Each row of a before or after table is a point. The points were changed in one or more steps. Then noise was added and the rows were shuffled. The steps act on columns, c1 being the first. Write out the steps. A step turns or swaps two columns, mirrors them in a line or flattens them onto one, adds a multiple of one to another, or multiplies or shifts one. Angles are multiples of 10 degrees, from the lower column toward the higher: turns from -170 to 170, lines from 10 to 170 but not 90. Use the fewest steps. Two steps may share a column if one is a turn and the other turns, adds or multiplies; they go together, in the order done. Otherwise the lowest column goes first.

Before, 13 rows:
[[-0.34 -0.14 -0.14]
 [-0.05  0.25  0.34]
 [ 0.34 -0.06  0.21]
 [ 0.12 -0.03  0.14]
 [-0.17 -0.52 -1.24]
 [ 0.10  0.03  0.43]
 [ 0.05 -0.13 -1.01]
 [ 0.12 -0.34 -0.81]
 [ 0.16  0.08  0.02]
 [ 0.30  0.17  0.28]
 [ 0.26  0.63  0.75]
 [ 0.29 -0.06  0.40]
 [ 0.12  0.73 -0.07]]
After (13 x 3):
[[-0.08 -0.39 -0.38]
 [ 0.05  0.40  0.88]
 [-0.06  0.17  0.12]
 [ 0.06  0.09  1.23]
 [ 0.22  0.17  1.20]
 [ 0.18  0.02 -3.04]
 [-0.36  0.49  2.23]
 [ 0.40 -0.06 -2.48]
 [ 0.35 -0.41 -3.72]
 [-0.24  0.06  0.99]
 [ 0.12  0.13  0.47]
 [-0.60  0.43 -0.19]
 [ 0.14  0.32  0.64]]
Steps: turn c1 and c2 by 60 degrees; multiply c3 by 3

Before, 14 rows:
[[-0.30  0.56  0.39 -0.38  0.16  0.38]
 [ 0.25 -0.65  0.23 -0.57 -0.18  0.12]
 [-0.35  0.31 -0.27 -0.17  0.15 -0.30]
 [-0.50  0.31  2.21 -0.51  0.11 -0.36]
 [ 0.03  0.37 -0.04  0.15  0.49  0.33]
 [-0.06  0.52  0.27 -0.23  0.55  0.13]
 [-0.08  0.39 -0.33 -0.25  0.09 -0.28]
 [ 0.78  0.28 -0.12 -0.30  0.44 -0.20]
 [-0.13  0.36 -0.22  0.23  0.26  0.31]
 [ 0.46 -0.28  0.08  0.80 -0.41  0.07]
 [-0.57 -0.32  0.72 -0.53  0.23  0.37]
 [ 0.47  0.30 -0.15 -0.15 -0.26  0.25]
 [-0.45 -0.09 -0.26 -0.11  0.18  0.41]
 [ 0.08  0.28 -0.37 -0.58  0.19  0.02]]
After, 14 rows:
[[ 0.07  0.45 -0.07 -0.21  0.54  0.34]
 [-0.49 -0.15  2.17 -0.62  0.08 -0.40]
 [ 0.45  0.12 -0.10 -0.41 -0.22  0.21]
 [-0.29  0.14  0.44 -0.76  0.15  0.35]
 [ 0.48  0.34  0.06  0.79 -0.43  0.15]
 [ 0.08 -0.20 -0.34 -0.64  0.18  0.02]
 [-0.34  0.11 -0.29 -0.41  0.11 -0.28]
 [-0.56 -0.66  0.73 -0.01  0.23  0.37]
 [ 0.22 -0.94  0.20  0.27 -0.16  0.15]
 [-0.11  0.49 -0.18 -0.25  0.22  0.27]
 [-0.07  0.23  0.28 -0.63  0.61  0.14]
 [-0.44 -0.16 -0.20  0.00  0.22  0.39]
 [-0.08  0.12 -0.34 -0.55  0.10 -0.28]
 [ 0.84 -0.01 -0.12 -0.46  0.48 -0.20]]
Steps: multiply c2 by 1.3; turn c2 and c4 by -50 degrees

Before:
[[-0.07  0.38  0.09 -0.43 -0.84 -0.63  0.13  0.17  0.26]
 [-0.07 -0.01  0.16 -0.34 -0.38  0.32 -0.49 -0.10 -0.03]
 [-0.14 -0.11  0.09 -0.55  0.31  0.33  0.24  0.41  0.05]
 [ 0.15 -0.05 -0.60 -0.53  0.18  0.18 -0.08  0.25 -0.04]
 [ 0.06  0.96 -0.43  0.69 -0.34  0.11  0.86  0.59 -0.41]
 [-0.59  0.06 -0.06 -0.06 -0.80  0.41 -1.07  0.04 -0.28]
 [ 0.04  0.24  0.02 -0.09  0.03 -0.06 -0.14  0.28 -0.48]
 [ 0.04  0.60 -0.41 -0.33  0.14 -0.46 -0.44  0.74  0.00]
 [ 0.09  0.62 -0.31 -0.02 -0.38 -0.18  0.40 -0.13 -0.60]
 [ 1.02  0.90  0.30  0.42 -0.78 -0.29 -0.14  0.15 -0.27]
 [ 0.05  0.67 -0.22 -0.60 -0.11  0.03 -0.23  0.25  0.37]
 [ 0.76 -0.09 -0.63 -0.64 -0.09 -0.03 -0.70 -0.66 -0.23]
 [ 0.22 -0.59 -0.53  0.37  0.09 -0.24 -0.21 -0.51  0.10]
 [-0.38 -0.36  0.10  0.21 -0.20 -0.27 -0.36 -1.52  0.27]]
After:
[[ 0.10  0.58  0.01 -0.10  0.07 -0.04 -0.16  0.27  0.13]
 [ 1.02  2.27  0.29  0.38 -0.77 -0.25 -0.09  0.14  0.32]
 [-0.65  0.12 -0.06 -0.06 -0.84  0.43 -1.10  0.06  0.34]
 [-0.06  0.93  0.10 -0.42 -0.81 -0.57  0.14  0.16  0.84]
 [-0.16 -0.31  0.09 -0.55  0.32  0.32  0.21  0.41  0.63]
 [ 0.06  2.36 -0.44  0.68 -0.31  0.14  0.84  0.61  0.22]
 [ 0.08  1.67 -0.21 -0.61 -0.11  0.05 -0.24  0.21  0.96]
 [ 0.02  1.52 -0.43 -0.35  0.15 -0.47 -0.49  0.77  0.58]
 [-0.39 -0.90  0.07  0.22 -0.22 -0.26 -0.33 -1.52  0.86]
 [-0.05 -0.03  0.19 -0.35 -0.39  0.30 -0.53 -0.10  0.57]
 [ 0.07  1.57 -0.24  0.01 -0.36 -0.16  0.41 -0.09 -0.03]
 [ 0.14 -0.12 -0.66 -0.50  0.19  0.16 -0.07  0.22  0.56]
 [ 0.80 -0.23 -0.60 -0.66 -0.10 -0.02 -0.70 -0.68  0.33]
 [ 0.20 -1.47 -0.49  0.36  0.07 -0.20 -0.24 -0.46  0.71]]
Steps: multiply c2 by 2.5; shift c9 by 0.60

Before:
[[-0.43 -0.63 -0.64  0.20 -1.09  0.39  0.01  0.36  0.20  0.25  0.56  0.04
   0.25  0.07]
 [-0.77 -0.02 -0.58 -0.40 -0.02 -0.08 -0.46 -0.34 -0.98 -0.24 -0.31 -0.20
   0.18  0.10]
 [ 0.13  0.47  0.70 -0.22  0.24 -0.17  0.35  0.28  0.55  0.27  0.63 -0.22
  -0.69 -0.20]
 [-0.81 -0.50 -0.44 -0.04  0.28 -0.37  0.59  0.15 -0.26 -0.68 -0.15 -0.01
   0.37  0.57]
 [ 0.06 -0.44 -0.68  0.09 -0.60  0.05 -0.21 -0.04  0.14  0.60  0.04 -0.31
   0.34  0.54]
 [-0.03  0.96  0.20 -0.24  0.15  0.19  0.49  0.56  0.09  0.30  0.37  0.16
  -0.04  0.03]
 [ 0.04  0.47  0.22 -0.10 -0.05 -0.37  0.71 -0.27  0.38  0.66 -0.07  0.32
  -0.97  0.08]
 [-1.20  0.33  0.01  0.04  0.13 -0.25 -0.08 -0.61 -0.14 -0.13  0.23  0.20
   0.14  0.33]
 [-0.08 -0.69 -0.73  0.73 -0.24  0.29  0.60  0.58  0.10  0.43  0.70 -0.18
   0.44 -0.09]]
After (9 x 14):
[[ 0.02 -0.71  0.06  0.68 -0.19  0.08 -0.72  0.91  0.21  0.23  0.06 -0.15
   0.40 -0.03]
 [ 0.11 -0.50 -0.48  0.13 -0.59  0.13  0.01  0.44 -0.03  0.63  0.00 -0.27
   0.30  0.54]
 [-1.12  0.31 -0.46  0.09  0.14 -0.15  0.08 -0.40 -0.18 -0.13 -0.23  0.18
   0.14  0.36]
 [-0.83  0.00 -0.70 -0.35 -0.03 -1.03  0.51  0.24  0.08 -0.07 -0.09 -0.23
   0.13  0.19]
 [ 0.23  0.46  0.65 -0.23  0.20  0.49 -0.41 -0.32 -0.25  0.06  0.06 -0.23
  -0.70 -0.24]
 [-0.01  0.95  0.53 -0.21  0.14  0.05 -0.55  0.26  0.20  0.09  0.08  0.19
  -0.09  0.01]
 [-0.79 -0.49 -0.18 -0.04  0.31 -0.31 -0.31  0.47 -0.33 -0.78 -0.08 -0.06
   0.39  0.59]
 [ 0.07  0.45 -0.09 -0.14 -0.07  0.33 -0.84 -0.30 -0.44  0.38  0.00  0.29
  -1.03  0.09]
 [-0.43 -0.65 -0.16  0.20 -1.13  0.23 -0.03  0.65  0.37  0.28 -0.01  0.02
   0.24  0.05]]
Steps: flatten c1 and c11 onto the line at 10 degrees; turn c3 and c8 by -50 degrees; mirror c6 and c9 in the line at 40 degrees; mirror c7 and c10 in the line at 100 degrees
